Each row is a point. Any point is a mix of the corners, with weights that add up to 1. It lies inside the corners' shape when no weight is negative. Is each point inside? If not, which corners have a negative weight?
In the rows, zero is written as 128.

Corners:
(1): [116 175]
(2): [112 108]
(3): [151  93]
Points:
[134  90] => outside (1)
[117 163] => inside
[159 114] => outside (2)
[108 145] => outside (3)

Corners:
(1): [150  98 145 175]
(2): [ 67 104  66  65]
(3): [ 80 147 106 124]
(4): [166 124  86 143]
(5): [112 136 143 111]
Points:
[ 89 144 150 132] => outside (2, 4)
[ 84 126  95 102] => inside
[102 137 124 119] => inside
[126 115 126 118] => outside (3)
[139 111 127 155] => inside
[124 120 134 139] => inside
[110 114 113 121] => inside

Corners:
(1): [106  81 137 141 131 129 119 139]
(2): [175 149 120 133 119 135  90  91]
(3): [168 160 117  85 164 146 136 139]
(4): [121 164 144 162 115 147  91 125]
(5): [119 160  85  95 135  93 143 135]
(6): [111 104 221 145 108 142  90  66]
(7): [121 100 137 128  98 144 144  77]
(8): [195 178  92 131 160 106 154 147]
(9): [132 128 142 102  76 118 150 138]
Points:
[120 128 120  96 121 111 134 138] => outside (4, 7, 8)
[131 116 135 111 127 126 141 128] => outside (2, 4)
[124 129 139 126 120 136 112 118] => outside (8)
[130 115 130 133 132 128 124 132] => inside
[117 116 150 126 111 135 115 103] => outside (8)
[ 78  80 202 146  90 176 104 112] => outside (2, 5, 8)

Corners:
(1): [ 99 118 134 135 160 189 148 107 138 126 137]
(2): [119 184 143 124 155 123 148 123 169 117 166]
(3): [126 105 162  42 153 116  26 108 139  96 183]
(4): [122 102  58 166 122 140 155 174 108 132 146]
(5): [136 113 122 132 160 158 118 120  67 145 127]
(6): [113  96 152 152 133 115  59 123 161 120 158]
(7): [101 100 129 142 151 157 137 175  89  97 150]
(8): [ 64 137 140 170  34 131 166 106 144 115 168]
(9): [ 96 124 153 124 160 105 133  87 158 122 153]
(10): [131 147 128 152 157 119 122  92 134  99  76]
(11): [140  91 161 166 110 121 129 133 152 108 131]
(12): [108 131 143 154 120 112 144 125 162 130  71]
Points:
[105 128 141 144 125 123 125 114 147 118 142] => inside
[110 119 131 136 127 129 131 125 145 126 160] => outside (7, 10)
[122  86 129 130 121 161  91 135 110 108 158] => outside (2, 9, 12)
[100 132 141 120 138 105 107 112 154 113 145] => outside (1, 5, 11)
[107 124 129 148 117 131 138 131 137 118 142] => inside
[108 120 130 140 128 130 140 129 143 112 139] => outside (5, 6)

Corners:
(1): [116 141 116 120 133 113 128 164 147  70 166 169 150  83]
(2): [196 116 121 129 133 139 114 126 102 103 130  51 102 180]
(3): [153 119  92 148 130 137 149 136  88 156 113  51  97 165]
(4): [121 147 130 170 150 111 111 136 130  76 134 184 146  86]
(5): [188  99 109 136 101 154 140 153 135 159  77 100  98 190]
(6): [134 131 108 147 125 126 110 159 104 179 181 137 113 159]
(7): [136 113  91 128 172 140 125 122 144 108 154 182 170 108]
(8): [115 115 125 132 112 152  86 151 106 151 111 138 138 179]
(9): [141 143 146 129 147  65 119 108 122 109 173 183 171  94]
(10): [143 181  95 152 128  99 105 148 151 118 145 148 152 140]
(11): [136 150 113 129 133 110  99  80 117  87 166 172 155  54]
(12): [197  98 109 181  98  82 123 138 105 152 154  32 104 144]
(13): [187 124 118 180  97 133 162 110 113 145 133  49 101 194]
(14): [117 167 164 150 188 101 129 136 182 119 150 149 168 121]
(15): [100 107 115 123 116 119 116 143 135 123 159 139  84 182]
Points:
[126 120 114 135 126 120 118 135 128 124 153 135 113 153] => inside
[126 132 122 138 137  98 116 146 132 131 158 161 144 129] => outside (2, 11, 13)
[138 140 123 137 134 109 103 133 118 108 153 124 130 134] => outside (5, 7, 13)
[164 123 117 138 127 128 120 131 120 119 133 107 120 149] => inside
[149 124 113 147 131 118 120 139 123 136 150 123 127 141] => inside
[148 139 125 149 132 118 117 132 124 122 137 127 136 128] => outside (7, 15)
[136 135 114 138 134 118 126 139 126 109 146 131 134 118] => inside
[162 120 102 138 121 119 131 129 118 121 151 107 122 140] => outside (4, 8, 14)

Corners:
(1): [122 157 176 128 155 151 127 145 111 111 121 100  97 130 110 105 125  91
 188 156]
(2): [125 114 164  91  78 153 139 137 131  93 125 114 144 147 130 125 152 101
 102 132]
(3): [121 131 124 193 150 109 128 141 177 106 119 112 144 164 102 141 108 122
 184  72]
(4): [123 114 132 138  90 165 157  75  77 151  88 140 117 130 154 101 156  94
 105 134]
(5): [158 106 113 152 175 116 136 163 189 140 173 129 127 151  76 141  76 111
 151 149]
(6): [115 169 162 139 127 129 128  90 114 130  86 158 148 113 130 154 149 145
 118  99]
(7): [142 141 120 192 165  97 103 161 128 134 135  78 163 159 110 123  93 131
 139  77]
(8): [148 147 116 148 168 132  98 141  97  80 136 137 101 131  71 118 165 133
 170 138]
(9): [122 138  75 130 151  78 135  94 137 144 131  87 156 123 136 185 144 101
 132 106]
(10): [143 162 171 152 128 131 156 139 115 149  82  99 133 143 179 118 193 134
 145  79]
(11): [ 89 155 128 143 117 168 155 102 129 124 100 138  81 151 145 112 103 138
 103 103]
(12): [148 107 148 171 177  95 102 124 176  74 156 133 113 147 123 116  80 121
 136 115]
(13): [ 87 118 161 140 114 120 115 108 114 144  76 117 135 152 160 128 186 158
 110 139]
(14): [158 127 129 151 135  77 114 135 164 110 163 131 129 159  95 112  57 131
 175 130]
(15): [130 193 165 168 152 166 111 131 138  87 137 126 124 219 121  87 143  99
 168 153]
(16): [123  86 156  79 108 143 121 136 121 115  58 166 139 196 169 110 142 113
 105 124]
(17): [146 122 112 163 116  74 112 155 174 126 131 115 108 134  88 149 104  77
 136 141]
(18): [ 91 135 139 136  92 137 147 142  73 112  83 151 156 156 199 150 168 124
 118 127]
(19): [125 151 118 180 166  98 125 147 179 111 106 127 162 132 137  75 129 134
 164 124]
(20): [ 99 138 161 150 121 164  93 135 125 163 122 158 121 128 154  81 167 149
 148  93]
(21): [111 102 111  86 124  35 177 127 100 128 141 113 147 140  84 185 151  62
  99 121]
Points:
[109 137 146 131 139 114 117 120 143 105 115 133 120 143 115 123 142 112
 135 118] => outside (4, 5, 7, 10, 14, 18)
[121 138 137 141 134 127 128 127 120 120 114 123 126 142 129 127 139 117
 141 126] => inside
[125 127 144 134 131 124 122 127 133 118 106 138 133 153 135 122 131 121
 131 118] => inside
[119 137 131 147 129 126 131 132 129 131 110 125 138 150 132 133 147 120
 127 116] => outside (1, 12, 14)
[126 134 147 143 129 126 128 135 125 117 122 128 127 155 123 124 131 114
 135 122] => outside (9, 19)

Corners:
(1): [142 109 104 105 151 112 209 125  93 156 188 136 146  67 127  75 137  78
  84 106]
(2): [ 79 118 104 116 127  89 122 156  74  85 153  81 132 149 146 123 131 119
 185 105]
(3): [119 160 164 130 110 148 125 189 170 175 106 141 125 146 138 179 123 147
 114 172]
(4): [151 131  95 125 151 116 162  85 110 156 190 145 152 120 140  89 112  72
 123 165]
(5): [133 142 212 119 109 136 131 157 174 120  95 117  85 119 126 110 191  96
  99 124]
(6): [100 104  93 123 111 105  87 138  63 102 131 143 133 136 117 138 115 121
  90 129]
(7): [125 113 148 108 142 142 122 169 180 141 136 159 153 119 120  82 187 132
 129 121]
(8): [172 101 157 153  84 145  93 143 179 190 121  97 122 116 114 114 174 139
 117 142]
(9): [ 78  40 121 152 122  89 104 127  58 148 165 138 112  80 122 155 106 129
 134 133]
(10): [120 105 163  97 102  94 111 124  66 122 133 165 126 108 119 134 135 173
 144 116]
(11): [165 161 121  83 160 153 150 123 124 123 177 154  94  81 111 129 101  81
 113 134]
(12): [114 129 200 128  99 175 141 157 140 180 132 140 141 162 174 136  98 116
 118 124]
(13): [ 80  91 108 134  90 109 106  96 105 140 157 128 161 139  69 118 117 165
 123 124]
(14): [105 132 114 102 129  80  98  95  98 138 140 107 127 130 135 179  96 124
 128 118]
(15): [180 142 144 106 157 149 222  83 135 130 163 106 161  84 137 114 141 114
 102 139]
(16): [157 174  87  84 163 100 183  77 141 140 194 149 124 139 118 134 125 153
  84 119]
(17): [108 119 123 119 102  84  97 168 121 101 118 118 103 146 134 117  79 198
 154 136]
(18): [165 128 169 100  63 139 130 179 178 145 141 153 120 138 151 133 135 104
 122 143]
(19): [128  94 180 111 138 121 115 187 164 188 106 164 141 148 113 170 158 125
 180  85]
(20): [ 98 134  74 147 114 132  93 128 118  96 112 142 107 119 124 145 104 142
 163 118]
(21): [119  87 168  92 102 162 150 160 156 173  99  96 119 129 145 116 150 117
 141 101]
Points:
[126 117 143 122 121 122 130 132 127 143 140 129 123 117 129 128 134 118
 121 132] => inside
[139 119 152 109 126 120 137 147 141 144 136 125 116 114 129 124 146 122
 130 126] => outside (6, 12, 13, 20)
[132 107 172 110 107 137 122 146 138 170 136 137 141 128 132 145 140 129
 147 131] => outside (1, 5, 6, 16, 17, 20)
[117 123 115 116 118 115 123 132 114 133 151 133 129 127 129 125 115 133
 125 132] => outside (5, 15, 19)
[123 115 129 112 122 116 126 134 126 144 144 139 123 116 118 127 145 115
 121 122] => outside (12, 15, 17)
[134 142 141 115 115 134 128 125 126 131 142 135 137 134 132 129 132 127
 115 136] => outside (1, 9, 17, 19, 21)
